Each row of a before or after table is a point. One or more steps were done to the points. Then noise was added and the rows were shuffled. The steps act on how far a point lies along the listed directions, d1 being the first. What was done? A step turns or swaps two directions, mirrors them in a line or flattens them onto one, adds a multiple of one to another, or multiplies one. Angles are multiples of 10 degrees, from the lower direction toward the higher: turns from -170 to 170, lines from 10 to 170 but not 90. Use the fewest steps. Two steps may share a direction if one is a turn and the other turns, adds or multiplies; they go together, in the order done. Otherwise the lowest direction goes first.
In the rows, zero is written as 128.

Directions:
(1): [179 100 112]
(2): [142 121 186]
(3): [157 181 127]
Before (13 x 3)
[[124  79 165]
 [140 152 189]
 [123 114 114]
 [123  85 148]
 [ 79 116 129]
 [ 92 120 158]
 [124  73 153]
 [149 135 114]
 [ 95 142 158]
 [104 127 141]
 [122  86 178]
 [102 137 163]
 [161 117 105]]
After (13 x 3)
[[ 97 116 134]
 [ 97 133 152]
 [153 175 184]
 [166 122 117]
 [102  41 169]
 [117  99 117]
 [ 61  88 115]
 [101  26 156]
 [102  50 178]
 [ 90 142 147]
 [104  48 152]
 [155 148 117]
 [ 78  98 148]]
Steps: add 0.3 times d1 to d2; multiply d3 by 2

Directions:
(1): [193  79 106 167 159 130 126 122]
(2): [109 133 134 126 163 108  87  51]
(3): [101 136  95 118 193 140  96 177]
(4): [158 120 129  66 124 193 110 113]
(5): [152 108 169  99 117  79  77 160]
Before (9 x 8)
[[ 89 151 165 137  83  96 129 112]
 [118 125 138 200 139  43 137 121]
 [123 100 134 127 168  94 111 140]
 [115 147 188  94 147 108  80 192]
 [ 82 160 142  65 133  89  58 105]
 [ 76 156  63 130 188 123 125 158]
 [130 107 138 126 109  96 108 146]
 [106 139 204  26  59 126  72  67]
 [111 134  64 199 196 116 134 138]]
After (9 x 8)
[[132 110 129 110 115 128 111 136]
 [138 142 195  81 107 138 113 178]
 [134  98 139 119 154 117 120 103]
 [128 132  82 191 168 124 147  71]
 [106 149  89 138 124 120 157 119]
 [102 156 145  63  98 105  89 125]
 [127 130 115 159 155 123 134  87]
 [ 92 151 141 119  99 142 137 153]
 [ 95 140 188  36  77 124  73 161]]
Steps: add 0.7 times d1 to d2; multiply d3 by 0; flatten d4 and d5 onto the line at 60 degrees

Directions:
(1): [137 128 135  36  84  99 151 106 148 152 128]
(2): [171  82 165 153  87 150 184 157  99 146 118]
(3): [173 219 147 148 129  92 141 138 116 150 117]
(4): [148 107  89 118 103  85  78 146  56 122 112]
(5): [ 84 136  81 121 138 103 187 195 132 121 110]
(6): [107 136 139  98 182 158 156  93  60 147  96]
Before (14 x 11)
[[128 202 135 190 173  92 121 146 141 125 138]
 [114 180  93 100 115  80 147 144 152 125 106]
 [137 110 136 119 121 134 111 136  85 138 104]
 [113 170 129 209 161 124 152 177 144 109 131]
 [165 216 141 211 127 110 158 161 148 125 132]
 [142 176 149 209 143 130 131 183 148 111 143]
 [154 110 144  82 102 144 136 116  99 146 123]
 [147 117 128 111 107 119  87 120  80 138 128]
 [142 138 119 123 121 142 115 109  95 119 117]
 [113 167 116 120 142  88 128 128 168 133 119]
 [132 162 120 119 118 102  97 148 184 121 147]
 [153  95 134 103 117 133 127 122 110 113 135]
 [139 109 138 135 115 135 123 130  97 131 120]
 [151 185 112 209 126 100 134 201 128  99 140]]
After (14 x 11)
[[102 140  99  66 146 115  93  76  95 124  99]
 [125  89 147 132 113 154 115 139 151 128 129]
 [125  84 111 162 153 158 144 165  10 108 106]
 [143 112 130 183 143 136 139 191  32 121 104]
 [109 149 106  99 155  91  98 103 110 135 107]
 [ 95 159  91  85 162 106 123 149 111 126 111]
 [130 113 114 131 103 144 117 125 147 104 137]
 [129 111 107 170 153  95  94 147  50 120 117]
 [141 119 128  90  92 134 124 130 162 131 148]
 [100  85 117 115 108 143 120 144 163 118 151]
 [130  98 141 140 108 143 136 139 136 128 130]
 [152 107  92 168 119 109 125 165   7 118  93]
 [151 119 142 194 154 139 134 149  29 123 100]
 [137 115 133 109 123 136 152 134 158 109 146]]
Steps: add -0.7 times d1 to d2; turn d3 and d4 by 100 degrees; turn d5 and d6 by 120 degrees

Directions:
(1): [210 149 138  68 138 144 121 122 112 104 111 108 131 124 148 213 158 148]
(2): [130 186  71 131 111 188 145 174 104 130  92 156 111 129 189  93 120 156]
Before (14 x 18)
[[108 151  88 132 119 152 152 164 119 128 115 146 111 121 163  85 121 142]
 [ 72 136  91 167 120 139 130 158 121 144 111 144  98 132 145  68  94 132]
 [207 130 166  92 140 110 116  96 134 109 131  92 125 117 129 211 143 141]
 [185 149 139  98 114 156 144 115 113 120 126 110 143 139 155 185 142 140]
 [143 114 135 142 138 105 125 115 131 130 137 131 136 144 126 166 131 105]
 [135 153  96 138 115 154 141 154 123 133 103 147 123 122 153 110 122 141]
 [ 72 137  88 184 114 143 147 154 118 147 123 130 105 132 147  40  93 145]
 [ 90 167  88 158 109 171 145 172 107 158 116 145 115 132 148  81 118 157]
 [163 130 146 101 146 116 139 125 125 114 129 108 135 128 128 175 146 114]
 [115 158  99 159 120 150 140 165 118 146 126 172 114 117 144  89 125 129]
 [ 87 162  82 167 114 170 141 172 132 139 115 161 113 127 172  57 112 143]
 [ 89 142  76 173  90 157 148 167 127 155 130 158 112 141 146  45 102 133]
 [182 157 129 102 131 145 137 121 112  98 116 112 115 132 156 189 169 159]
 [ 71 139  86 169 111 145 120 148 139 154 121 144 127 122 126  63 109 105]]
After (14 x 18)
[[217 154 145  74 119 159 141 111 109 109 122 101 145 138 159 221 155 147]
 [ 99 136 115 169 123 129 136 152 128 150 141 167 118 117 122  84 123 117]
 [186 143 141  86 146 127 138 131 118 109 120 106 133 127 141 194 153 123]
 [ 61 128 106 185 120 135 135 153 147 146 137 155 120 127 137  46 107 124]
 [149 125 128 137 136 115 128 122 125 129 130 134 134 143 137 166 132 110]
 [ 70 137 109 170 114 142 139 153 120 163 134 138 122 133 117  78 115 142]
 [ 96 128 106 139 124 129 147 149 130 130 130 140 117 121 140  87 119 130]
 [ 53 112  93 198  93 127 145 153 143 165 151 156 118 142 114  23  93 114]
 [218 161 139  75 137 147 132 116 108  86 111 102 119 130 160 229 182 167]
 [248 155 158  63 141 132 117 104 121  96 113  89 122 117 154 245 156 158]
 [ 40 112 103 188 122 118 128 147 134 151 126 145 102 133 121  46  86 116]
 [ 37 119  94 194 109 127 119 142 150 164 135 147 129 123 106  35  98  91]
 [131 134 112 139 119 136 137 142 131 134 113 139 129 122 134 118 123 133]
 [ 34 109 100 209 116 117 146 141 133 157 141 129 109 132 119  13  82 127]]
Steps: multiply d1 by 1.6; multiply d2 by 0.4
